Rows are points. Each copy is the shape, with its points in the same order, turned, moved and blurred by noise. Say if it was mirrored as well.
In the rows, 128 means zero.

Shape, 5 rows:
[[152 136]
 [162 126]
 [ 72  80]
 [111 140]
 [123  78]]
Copy 1, 5 rows:
[[124 149]
 [131 158]
 [197  82]
 [127 107]
 [186 131]]
Copy 1 is: only turned
Copy 2, 5 rows:
[[130 110]
 [146 102]
 [149 198]
 [108 142]
 [173 158]]
Copy 2 is: mirrored
Copy 3 (5 x 2):
[[136 117]
 [149 117]
 [131 213]
 [103 144]
 [165 173]]
Copy 3 is: mirrored

Shape, 9 rows:
[[123 144 110]
 [105 241 146]
 [117 113 183]
 [ 93 105 143]
 [112  98 100]
 [102 105  91]
 [120 105 101]
 [ 90 104  92]
 [115 129 102]]
Copy 1:
[[118 105 143]
 [ 88 152 231]
 [128 177 105]
 [101 138  96]
 [115  94  97]
 [105  84 101]
 [122  93 103]
 [ 93  88  97]
 [112  99 126]]
Copy 1 is: mirrored
Copy 2 (9 x 3):
[[141 123 137]
 [210 155  59]
 [ 91 181 121]
 [115 176 160]
 [131 127 176]
 [146 131 177]
 [123 120 164]
 [144 135 189]
 [150 129 153]]
Copy 2 is: mirrored
Copy 3, 9 rows:
[[127 131 146]
 [ 33 190 183]
 [ 77  87  95]
 [114 115  95]
 [163 120 124]
 [152 141 127]
 [158 117 133]
 [156 140 114]
 [140 136 145]]
Copy 3 is: only turned
Copy 4 (9 x 3):
[[147 105 142]
 [216 160 200]
 [118 175 108]
 [138 137  89]
 [125  91 100]
 [138  84  99]
 [124  93 111]
 [148  85  92]
 [145  96 123]]
Copy 4 is: only turned

Shape, 6 rows:
[[147 158 121]
 [105  84  85]
 [135 152 185]
 [121  75  83]
 [139 166 133]
 [168 116 175]]
Copy 1:
[[144 154 123]
 [130  65 141]
 [ 84 175 112]
 [137  59 121]
 [132 166 129]
 [ 95 149  73]]
Copy 1 is: mirrored
Copy 2, 6 rows:
[[165 136 142]
 [116 126  67]
 [133 100 192]
 [112 149  71]
 [166 128 154]
 [ 99 142 181]]
Copy 2 is: mirrored

Shape:
[[155 135  94 157]
 [132  95 109 125]
 [132 114 106 126]
 [168  89 160 146]
 [140 192 136  68]
 [ 85 173  89  71]
 [ 79 126 181 124]
 [117 133 112 124]
 [199 108 137 153]]
Copy 1, 9 rows:
[[ 65 136 154 132]
 [111 146 133  86]
 [ 94 147 129 114]
 [150 136 175 125]
 [122 187  74 184]
 [ 83 168  40 133]
 [160 101  85 128]
 [101 149 108 115]
 [119 145 189 137]]
Copy 1 is: mirrored
Copy 2, 9 rows:
[[ 98 101 157 169]
 [109 102  93 153]
 [116 105 112 150]
 [ 59 129 115 126]
 [171  95 166  72]
 [208  98 130 138]
 [146 182  95 110]
 [142 114 117 151]
 [ 47 107 144 118]]
Copy 2 is: only turned
Copy 3:
[[107  96  86 160]
 [152  91  97 128]
 [143 105 101 141]
 [108  76 103  84]
 [120 138 191 164]
 [173 164 149 188]
 [141 171 121  77]
 [138 126 110 143]
 [ 86  56 109 116]]
Copy 3 is: only turned

Shape, 12 rows:
[[164 146 168  93 166 149]
 [140 147 131  70 145 146]
 [ 79 145 124 169  66 116]
 [ 88 120 168 161 144  96]
 [101 122 129  80 155 177]
 [146 199  95 157 105 167]
 [ 82 107 146 125  63 177]
 [105 185  88  78  92 129]
 [116 178 148 137 107 134]
 [160 160  86 130 113  97]
 [184 176  97 110 114 139]
 [151 156  86 117 165 130]]
Copy 1 (12 x 6):
[[126 197 136 161 153  91]
 [125 165  91 163 141  89]
 [166  59 134 112 138 148]
 [129 118 176 168 130 165]
 [ 94 138  96 178 173  99]
 [131 109 133  77 126  62]
 [153  83 105 133 213 142]
 [156  98  68 141 109  77]
 [162 116 146 133 138  95]
 [138 143 106  94  84 118]
 [141 165  99  90 112  77]
 [ 91 154 113 125  96  92]]
Copy 1 is: only turned
Copy 2, 12 rows:
[[121 104  65 154 145 102]
 [129 147  82 170 130  89]
 [111 143 193  94  89 122]
 [146  67 164 115 116 104]
 [137 149 109 153 164  61]
 [ 68 164 136 142 143 170]
 [114 171 153  68 124  66]
 [ 98 186 138 179  92 106]
 [ 84 121 141 136 111 118]
 [131 154 124 154  92 174]
 [104 169  91 161 114 171]
 [138 150 117 184 148 152]]
Copy 2 is: mirrored
Copy 3, 12 rows:
[[102 136 129  59 160 116]
 [131 134 103  96 177 114]
 [ 69 119  99 201 114 154]
 [ 75 122  88 112  85 177]
 [139 102 112 103 184 158]
 [ 77  82 144 166 152  73]
 [ 97 136 135 182 170 194]
 [115 120  72 169 185  96]
 [ 61 118 110 142 143 119]
 [118 126 105 150 112  69]
 [111 128 134 134 157  59]
 [138  91 115 108 132  82]]
Copy 3 is: only turned

Shape, 11 rows:
[[140 125  51 187 136 118 167 103]
 [125 137 110 126 123 157 170  44]
 [136  94  37 151 166  53 150 130]
 [108 107 127 165 146 144 110  56]
 [165 121  62 158 142 115 130 141]
 [ 98 116 167 143 107 131 143 173]
 [127 140 176 142 162 127 140 141]
 [131 101 197 146 106 135 146 126]
 [105 101 108 140 155 174 155  87]
 [143  91 182 116 121 132 125 172]
 [ 94 129 172 113 121 121  83 138]]
Copy 1:
[[120 191  94  99  81  97 105  87]
 [164 151 115  88 118  82 107 169]
 [134 195 144 123  45 155 105  59]
 [113 157 116 147 110 106  94 180]
 [120 151  95 110  90 145  86  70]
 [129 103  83 161 132 149 185 116]
 [109 129 106 120 146 174 159 142]
 [142 115  62 147 123 158 165 170]
 [113 122 123 105  94  93 123 155]
 [136  80  79 151 118 192 154 131]
 [138 102 123 186 160 165 133 142]]
Copy 1 is: only turned
Copy 2 (11 x 8):
[[127  74 129 117  68 136  52  99]
 [189 111 156 101  58 111 116 136]
 [ 73  87 157 154  91 165  32 139]
 [168  86 154  67 106 165 123 133]
 [ 90 106 120 138  90 148  83  92]
 [163 136 129 134 192 118 102 107]
 [127 130 159  97 166  97 126 110]
 [179 107 161 133 178 115 146 102]
 [178 134 168  87  93 145  91 106]
 [139 147 154 153 189 137 143  92]
 [144 144 121 112 184 145 144 154]]
Copy 2 is: only turned
Copy 3, 11 rows:
[[126 139 188 138 106  67 185 133]
 [150 138 150  66 168 100 189 129]
 [146 153 212 177  85  91 154 188]
 [145 138  99 104 126  65 173 156]
 [104 163 174 154  84  84 143 133]
 [108  88  98 138  87 171 166 132]
 [142 145  82 161 121 156 182 127]
 [127 111  74  97  78 166 182 134]
 [ 91 150 126 103 150  99 189 159]
 [101 136  83 120  70 189 144 150]
 [141 108  68 136 107 153 114 148]]
Copy 3 is: only turned
